Each row is a point. Two turns around zero, p and q, are shown by what they do to some points. Where does a point land after both, in the order given? Backwards means that the second turn is done in reverse. Each puzzle has new turns, and all numbers are rounded.

Turn p:
[-42 -76  10] => [-31 -81  12]
[20 48 10] => [13 51  9]
[37  5 16] => [36 11 17]
[ 26  24 -10] => [ 23  27 -10]
[-14 -11 -23] => [-12 -14 -23]
[-27  10  -3] => [-28   6  -4]
Turn q:
[  2 -67 -18] => [  4 -58 -37]
[23 38 12] => [22 33 23]
[-22  -4 -26] => [-22   3 -26]
[-3 33 32] => [-5 22 40]
Where do these land?
q, then p: [-12  50 -21] => [-21  51  -7]
p, then q: [ 21 -32  48] => [ 24 -40  39]
q, then p: [  7   5 -18] => [  6  11 -16]
q, then p: [ 20 -53  -6] => [ 29 -45 -19]
p, then q backwards: [-36  30  -4] => [-39  23 -12]

Turn p:
[-16  21   7] => [-25   8   5]
[-16  -4 -19] => [-10 -15 -17]
[-44 -37  16] => [-14 -53  23]
[76 19 -4] => [ 51  59 -11]
Turn q:
[ 52 -40  51] => [ 49 -58  33]
[-20  19   7] => [-18  18  14]
[-22  -8 -16] => [-23  -1 -16]
[-10  29 -42] => [ -9  41 -31]
Where do these land?
q, then p: [-56   9  -5] => [-53 -20   3]
q, then p: [-4 12 42] => [-1  4 44]
p, then q: [-15  28 -16] => [-27  19 -12]
p, then q backwards: [ 68 -32 -45] => [ 77   2 -42]
p, then q: [-28  -9  19] => [-19 -25  16]
q, then p backwards: [35 -8  5] => [ 21 -30  -3]

Turn p:
[-34  63 -34 -37] => [-38  61 -48 -11]
[-44  28 -44   5] => [-12  31 -53  28]
[-26  -3 -27 -38] => [-27  -4 -43 -15]
[ 46 -15   6  15] => [ 39 -12  26 -16]
[ 34 -43  37  31] => [ 31 -43  50   6]
[ 24 -30  63  25] => [  7 -34  69   9]
Turn q:
[43  4 11 49] => [49 18 19 37]
[-54  -8 -15  -2] => [-45 -22 -24  11]
[ 34  60 -62 -58] => [  8  68 -55 -65]
[ 23 -13  22  48] => [34 -5 26 41]
[-32 -11 -31 -56] => [-36 -20 -37 -47]
[-36  -5  44   1] => [-37 -18  38  11]
[ 22 -26  31  17] => [ 27 -20  34  11]
Where do these land?
q, then p: [-21 -45 -21   7] => [ 23 -43 -24   9]
q, then p: [-57 -28 -18  -1] => [ -3 -39 -40  35]
p, then q: [34 20  8 40] => [27 32 38  1]
q, then p: [35 -2 49 20] => [ 3  1 63 -7]
q, then p: [68 21 15 -6] => [  6  35  41 -49]
q, then p: [-59  34 -33 -59] => [-58  13 -75  10]

Turn p:
[19 32 30 52] => [-28  64   3 -11]
[  0 -60 -17 -39] => [ 37 -52  31  21]
[-26  11  11   6] => [-17   4 -19  17]
[14 45 23  5] => [-39  20  -8 -28]
[ -7 -28 -47 -24] => [ 48 -36  -7   1]
Turn q:
[-5 24 20 76] => [-66  18  45   6]
[-31   5  39 -33] => [-11 -32 -31 -38]
[ -6  10 -38  -6] => [  8  22 -22  24]
[ -5 -63  26 -16] => [ 24 -65  12   1]
[  1   6 -32 -24] => [ 23  17 -26  12]
[ 46  18 -16   3] => [23 41 21 -5]
Where do these land?
p, then q: [-19 -41 -39 -40] => [ 38 -21  53  22]
p, then q: [ -7 -21 -42 -14] => [37  4 31  8]
q, then p: [-11 -36  14 -32] => [ 35 -11  36   3]
p, then q: [37 15 16 29] => [-14  13 -27 -40]
q, then p: [-15   4 -26 -17] => [ 25  13 -13 -15]
q, then p: [-5 25 29 52] => [-41 -15 -27  40]
q, then p: [20 55 48 23] => [-53 -51 -28   5]
